Each row of a before or after table is a point. The points were changed in one or more steps. Then noise was added and the rows were shuffled. The steps act on how far a point lies along the listed directions, d1 being the first. Write out the steps. A step turns or swaps two directions, mirrors them in a line or flattens them onto one, adds a multiple of one to another, or multiplies one. Angles are multiples of 10 degrees, from the lower direction toward the higher: turns from -170 to 170, lines from 10 to 170 but not 90. Use the fewest steps. Two steps may share a direction if one is a turn and the other turns, adds or multiplies; they go together, in the order done. Otherwise the lowest direction goes first.
In the rows, 128 means zero.

Directions:
(1): [185 145]
(2): [111 185]
Before (8 x 2):
[[ 90 113]
 [101 117]
 [141  75]
 [142 212]
 [ 96 154]
 [218 143]
 [112 142]
 [106  85]]
After:
[[115  82]
 [129 212]
 [214 157]
 [ 94 106]
 [110 139]
 [ 93 149]
 [150  78]
 [104 112]]
Steps: turn d1 and d2 by 10 degrees

Directions:
(1): [ 71 161 168 130 189 157]
(2): [166 156 159  44 122 146]
(3): [177 106 141 132 200  80]
Before (13 x 6):
[[106 125 105 143  72 141]
 [136 124 115 151 129  97]
 [138 124 136 120 177 119]
 [ 70 156 125 132  61 184]
 [100 126 103 128 118 155]
 [166 138 115 116 121 104]
 [164 120 105 130 162  84]
 [140 110 127 116 117 133]
 [152 127 127 106  97 151]
 [175 103 108 139 109  98]
 [109 123 132 143 114 136]
 [157 133 124 118 119 103]
 [188 133 141  67 151 113]]
After, 13 rows:
[[172 141 123 103 118 109]
 [ 71 157 126 137  61 179]
 [141 127 139 112 175 121]
 [128 120 107 170 131  93]
 [102 118 127 157 111 132]
 [170 101 106 146 109  96]
 [163 137 130 101 119 103]
 [164 118 103 136 163  84]
 [ 97 119  96 161  76 138]
 [ 96 122  99 138 119 155]
 [217 152 164   8 148 126]
 [165 136 137  79  94 155]
 [142 111 131 108 116 133]]
Steps: multiply d2 by 2

Directions:
(1): [122 209 126 171 198 188 137 123 116 118 173]
(2): [104  35  90 190 170 140 135 101 158  97 145]
(3): [117 107 126  86 179 108  78 224 120  97 164]
(4): [176 117 212 202 149  95  86 138 114 139 104]
Before, 9 rows:
[[132 104 134  60 140 107 120 173 128 105 134]
 [166 151 137 147  86 141 139 106 117 146 119]
 [137  22 124 125 127 100 111 128 146 102  79]
 [ 80 131  74  33 130 148 124 189 135 106 149]
 [ 99  49 106  69  94  93 120 150 147 133 137]
 [ 80  90 127 147 131 115 146  99 142 126 131]
 [189 203 239 132 117  94  74 180  90 190  65]
 [133  87 129 142 139 109 110 152 112 117 134]
 [185 140 223 128  84  47 106 164 107 147  74]]
After, 9 rows:
[[123  87 125  70 147 109 124 167 136 100 136]
 [ 96  95 157 167 133 106 133 107 133 130 120]
 [143 106 146 134 134 103 105 160 102 124 129]
 [ 71  72  61  82 161 155 126 172 150  85 159]
 [155 155 121 134  79 146 149 104 123 148 122]
 [145 245 156  26  80 125 116 179  93 189  87]
 [107  30 118  98 107  87 108 145 149 128 132]
 [155 183 170  47  55  66 138 168 107 154  88]
 [159  45 164 132 119  88  95 142 133 116  65]]
Steps: turn d2 and d4 by 50 degrees

Directions:
(1): [119  88 154 113  93  99 135 112 183 183 123 164  46  89  51  94 178  89]
(2): [127 138 161 118 127  92 121 146 187  93 235  65 172 176 113  90 163  91]
Before, 8 rows:
[[126 122 153 121 108 112 132 140 158 129 143 134 113 131 115 104 157 121]
 [141 155  89 158 171 153 123 142  51  79  96 134 196 146 191 183  59 171]
 [122 123 126 130 108 125 117 119 136 145 103 137 100 118 122 129 136 121]
 [113 129 145 121 131 111 143 126 141 138 108 156  92 109  92 129 141 108]
 [127 123 152 127 127 106 119 112 154 138 162 118 111 113 103 102 152 101]
 [129 113 137 110 103 114 134 108 169 150 160 137 124 124  98 119 167 107]
 [132 151 123 139 149 140 115 153 120  87 168 100 182 162 138 142 116 154]
 [106 107 135 107 126 142 126 127 131 157  99 171  80  90 100 119 149 116]]
After:
[[128 136 106 141 123 147 115 122  96 130  75 140 120 119 158 153 105 149]
 [119 119 166 120 116  90 115 148 208 122 222  99 129 151  57  86 182  96]
 [130 150 154 124 127 113 124 155 151  83 189  90 177 171 152 107 143 126]
 [137 148 133 114 131 119 125 127 154  88 216  83 208 177 148 126 147 120]
 [132 155 152 132 147 105 111 135 153  84 221  60 190 166 145 103 138 107]
 [113 137  95 124 159 189 124 129  50 128  43 172 129  96 178 172  83 172]
 [120 156 117 134 158 137 142 134  91 107  92 142 143 126 152 162  98 140]
 [128  73 114 138 105 127 140  99 109 207   7 250   8  36  54 149 126 125]]
Steps: multiply d1 by -1; multiply d2 by 3

Directions:
(1): [146 187 142 190 147 134 141 101 139 136  57 155 139  14  86 137  96 198
 122 164 136  98 122 102 133  56 111  51 191  98 149 149]
(2): [189 115  66 144  57 197 120 188 145 137 141  99 101 184 116 194  98 196
 159 169 189  83  92 126 192 137 106  82  77 118 111 124]
(3): [179 166 156 102  88 129 152  71 188 200  88 133 172 179  94 120 126 144
  59 124 157 170  60 121 146  99 231 175 137 153  84 122]
(4): [112 124 192 143 185 104 136 128  94 189 173 133 140  94 148 177  86 103
  37  67 158  96 112 170 241 140 105 116  77  87 144 104]
(5): [140  98 181 171 141 200  65  75  90 141 114  83 105  88 153 121 135 136
 158 111 149 202 190 123 164 137 156  75 104 229  57 124]
Before, 10 rows:
[[112 158 105 118 133  96 148 130 116 103  86 152 145  91 109  76 146 122
  145 137 105 124 133 103  74 112 145 125 198 134 146 137]
 [141 132 139 126 118 140 119  84 126 137 121 109 134 137 145 130 132 122
  127  93 126 154 136 130 137 130 161 139 113 173  85 123]
 [133  99 178 156 143 177  85  89 101 153 121  84 101 107 140 135 104 121
  137  97 142 176 169 140 185 123 171 103 106 210  69 112]
 [110 149 118 156 131 105 131 128 126 105  84 144  97  87 122 118 149 146
  168 166 104 112 152 110  74 129 110 119 159 123 154 142]
 [ 98 116 146  87  94 108 132  74 141 113 109 131 134 151 127  53 174  82
  156 111  91 176 143 124  46 113 187 183 179 188 120 130]
 [191 153 131 198 104 203 113 109 146 121  68 145 119  42  81 161  92 249
  164 200 158  92 109  96 154  54 110  17 155 101 135 136]
 [ 92 107 130  89 148 119 119 139 111  81 135 134 111 149 141  82 180  81
  178 147  70 183 142 132  65 152 118 143 154 158 125 139]
 [166 149 117 123 124 152 135 133 171 121 103 147 153 146 100 124 150 137
  131 156 152 129 114 102 109 111 142 141 141 112 148 131]
 [129 159 151 113 159  97 149  85 142 160 102 156 178 118  98 118 121 125
   52 100 137 131  84 129 176  97 164 191 137 106 123 143]
 [135 138  95  86  96 116 135 131 151 112 108 131 146 183 113 107 155 127
  143 159 108 145 115 111  69 146 184 184 135 152 112 146]]
After:
[[139 119  99  78  95 122 132 147 141 127 139 120 142 210 127 130 146 115
  125 141 125 137 107 129 111 169 179 189  97 149 107 134]
 [172 132 115 119 115 170 121 135 165 121 113 132 144 165 109 127 155 133
  142 153 158 141 122 104 115 127 147 142 123 133 132 126]
 [ 90 126 201 137 188 105 115  64 105 143 107 123 130  70 134  94 117  82
  105  80  94 176 169 140 130 105 174 143 158 176 109 117]
 [124 145  66  96  98 103 155 168 129  95 109 145 138 153 111  92 148 124
  157 149 116 104 110 107  76 132 140 143 173 121 149 132]
 [ 89 104 119  69 146  97 140 172 115  95 169 142 116 182 145 108 167  68
  147 134  78 146 112 151  95 167 100 166 127 115 148 130]
 [152 170 119 120 131 113 156 105 158 152  89 156 172 126  82 132 112 160
   70 130 150 108  68 119 174  85 154 173 143  92 128 149]
 [115 135  94 136 109 110 132 149 133  96 101 137  90 133 127 120 157 138
  181 170 105 111 145 113  66 147 112 138 145 125 150 137]
 [173 131 135 177  99 213  84  72 141  86  53 128 111  59  98  97 143 213
  218 200 119 168 159  77  70  71 150  49 178 177 101 144]
 [124 142 148 116 138 108 134  80 127 138 123 125 147 126 143 121 133 105
  106  82 110 146 131 134 125 126 158 156 126 151 104 124]
 [ 94 112 121  55  84  76 162 121 151 124 151 143 141 204 127  82 161  67
  122 101  98 127  99 145  72 134 165 218 149 130 153 118]]
Steps: turn d1 and d4 by -40 degrees; turn d2 and d5 by 60 degrees

Directions:
(1): [170  66 119 183 125 119  92 187 173  78  83 125 188 138 119 150 148  64
 141 222 130 157 112  83 120 114 108 161 168 207 158  84 209 132 124 185
 125 204 190  88 110  81 108  54 114 152 116 185 143 104 175 180 105 106
  96 154 190 112 120 157 108 105  92 124]
(2): [182 109 136  92  73 141 209  34  91 113  75 140 151 172 167 102 118 189
 106 161 127 137 148 144 113 102 116 134 137 133 159 200 249 135  99 160
 140  65 179 139 120 198 130 122  71 150 151 156 158 156 201 117 140 122
 174  77 152  74 138 102 193 165 167 112]
Before (12 x 64):
[[156 112 131 121  85 131 152  89 122 110  94 133 148 140 148 123 134 152
  129 148 136 140 135 140 118 120 107 135 137 142 138 152 202 131 122 160
  134 108 172 131 128 150 119 122 106 142 128 143 132 138 164 129 126 118
  137 108 149 106 129 116 158 146 141 115]
 [105 153 130 124 126 135 130 130 124 143 151 134 113 116 130 128 116 124
  128 103 129 111 131 140 129 129 134 119 118 120 122 125  98 131 129 111
  119 116 102 133 139 130 131 143 138 113 129 115 121 133 107 111 125 144
  127 136 105 144 129 122 116 124 136 133]
 [ 97 141 119 150 146 126  83 168 154 134 145 137 132 107 104 131 132  91
  139 122 131 126 127 120 131 136 135 127 122 130 132  94  82 115 136 123
  121 166 109 104 131  85 125 116 144 114 119 126 121 105 102 149 118 129
  113 158 127 151 115 139  98 121 104 141]
 [125 134 136 126 118 130 140 126 137 140 121 126 135 131 135 130 126 139
  128 129 138 128 130 119 131 138 126 132 126 141 120 128 145 140 115 134
  134 120 127 125 128 131 124 126 120 137 132 130 137 130 140 128 139 121
  131 116 137 120 134 140 129 128 123 135]
 [176  90 121 138 106 133 132 122 138 106  90 129 162 139 131 124 131 121
  128 186 134 137 123 113 126 116 116 142 145 167 156 133 211 140 115 160
  140 135 173 124 116 127 120  92 104 152 129 169 154 127 178 144 133 106
  126 124 164  98 129 126 137 120 122 114]
 [147 113 129 118 117 131 159 106 122 103  99 130 137 155 143 111 129 152
  127 150 133 141 123 128 125 125 128 133 136 137 143 156 197 135 103 139
  132 116 153 131 115 143 144 125 105 141 131 146 136 142 159 132 134 119
  137 115 154  97 126 125 153 144 144 114]
 [141 110 113 149 146 115 113 150 151 114 127 123 137 125 121 132 128  97
  135 153 128 134 120 111 129 132 130 150 147 155 138 105 141 136 132 123
  133 161 144 125 120 108 121 101 127 141 109 142 132 115 133 145 114 117
  111 159 140 125 121 131 119 113 118 123]
 [112 141 130 114 132 128 140 117 121 137 130 122 110 123 139 118 122 144
  124 117 123 121 132 139 134 136 131 129 124 101 120 141 117 130 123 122
  138 109 124 142 136 148 139 153 127 126 125 116 122 134 128 116 133 125
  129 121 119 129 132 125 139 137 128 128]
 [115 128 120 138 153 118  98 163 146 122 143 118 112 119 111 135 138 102
  137 122 127 122 110 130 142 124 134 121 134 134 119 107  97 140 137 135
  125 159 118 121 128  97 130 124 147 115 126 117 117 125 109 145 124 132
  103 134 127 142 120 130  96 111 114 136]
 [137 113 126 124 113 126 135 125 127 124 109 137 133 138 126 115 130 128
  126 148 130 130 129 128 120 120 118 134 134 129 145 142 170 140 129 134
  138 126 138 135 131 128 134 111 115 132 121 144 127 133 144 137 134 127
  143 117 140 118 128 134 138 131 130 128]
 [130 136 137 111 120 127 142 116 119 144 124 128 132 143 141 121 119 142
  117 119 132 129 130 133 123 128 127 124 124 109 136 148 133 134 110 134
  122 108 130 134 133 140 135 132 123 117 135 127 133 139 129 107 133 136
  142 118 117 124 124 122 134 144 146 120]
 [103 147 127 130 156 127 105 164 143 149 149 131 119 106 104 135 130 108
  135  98 130 119 121 118 127 145 140 114 121 114 113 107  65 123 142 116
  125 145  88 129 136 109 133 135 146 118 128 109 119 126 101 118 120 135
  115 147 104 152 126 138  95 121 121 130]]
After:
[[117 123 120 141 154 118  95 167 151 118 140 118 116 120 110 135 139  99
  138 129 127 124 108 126 141 123 133 123 138 141 121 104 103 140 138 140
  125 164 122 116 126  93 128 117 147 117 124 122 118 124 114 148 121 132
  100 137 133 141 119 134  95 109 111 135]
 [195  61 116 164 103 129 116 149 160  84  69 129 190 145 128 135 140  92
  133 229 134 151 115  91 122 109 107 158 164 203 169 113 249 142 112 188
  139 170 201 106 107 105 112  58  97 162 123 194 160 116 199 168 124  96
  111 136 192  93 125 140 128 109 107 112]
 [ 95 168 134 111 128 136 138 116 113 155 160 134  98 114 133 122 109 139
  125  81 127 105 136 150 132 130 138 110 108 101 115 136  80 131 130  99
  119  98  89 143 143 140 135 159 143 109 132 101 117 138  95  99 130 148
  135 130  91 149 130 116 122 128 143 135]
 [155  89 111 166 145 112 102 168 166  97 113 122 157 127 118 139 135  78
  138 183 129 143 117  98 125 127 123 160 159 179 148  92 166 139 131 140
  132 182 163 114 114  92 114  78 123 149 105 161 137 109 147 161 108 110
  100 165 159 120 119 139 112 107 106 121]
 [123 146 138 102 121 128 147 108 113 150 129 129 124 141 143 119 116 151
  114 106 132 127 134 140 124 130 130 118 120  98 131 155 121 134 112 126
  124  98 121 141 135 145 138 143 126 112 137 120 131 142 122  99 136 140
  145 114 109 125 125 118 137 147 152 120]
 [125 132 135 127 118 129 137 128 138 140 120 124 138 132 136 130 126 137
  129 130 138 129 130 118 131 137 125 132 126 145 120 127 148 140 116 135
  134 123 129 124 129 131 124 125 121 137 131 133 137 128 142 130 137 120
  130 116 138 119 132 140 129 128 121 134]
 [143 106 124 130 113 124 131 133 132 118 104 137 139 139 125 119 133 121
  127 161 131 134 129 124 119 118 115 136 139 140 148 137 178 139 128 140
  138 135 146 132 129 122 132 102 112 135 119 150 129 130 150 144 132 126
  138 120 148 116 127 137 135 129 126 125]
 [102 133 119 155 145 126  80 174 159 128 140 137 138 108 103 133 135  83
  140 133 131 129 125 114 131 134 132 131 125 138 135  91  91 116 137 130
  123 175 117 101 130  81 123 108 142 116 118 133 123 101 107 154 117 127
  109 162 133 149 113 143  94 119 100 140]
 [163 104 128 129  84 129 147  97 128 103  87 132 159 141 146 127 137 141
  130 161 136 143 131 133 117 119 105 140 142 153 140 145 213 132 121 168
  135 119 181 125 126 143 116 111 102 144 126 152 135 134 171 138 123 116
  133 112 160 103 129 120 155 142 136 114]
 [152 105 128 126 116 131 154 113 127  98  92 129 143 155 142 114 131 145
  129 160 134 144 122 123 122 123 126 138 141 147 147 150 207 135 101 146
  131 126 160 125 113 137 141 118 103 144 130 154 138 140 166 139 132 116
  133 117 162  94 126 128 149 142 140 113]
 [ 97 155 128 121 157 128 110 155 136 156 157 132 110 104 106 131 127 117
  136  85 130 114 122 125 129 147 142 110 114 104 110 113  55 123 143 108
  127 135  80 134 139 116 134 146 147 115 129 102 116 128  94 112 124 138
  121 144  95 155 125 133  98 123 127 129]
 [103 153 133 102 134 131 148 105 112 146 139 123  98 119 140 114 119 157
  120  97 124 114 136 148 135 139 135 122 115  85 115 151  99 130 125 109
  140  93 111 151 139 157 144 170 130 120 128 103 118 140 119 104 135 130
  135 115 104 131 133 120 143 142 136 127]]
Steps: multiply d1 by 2
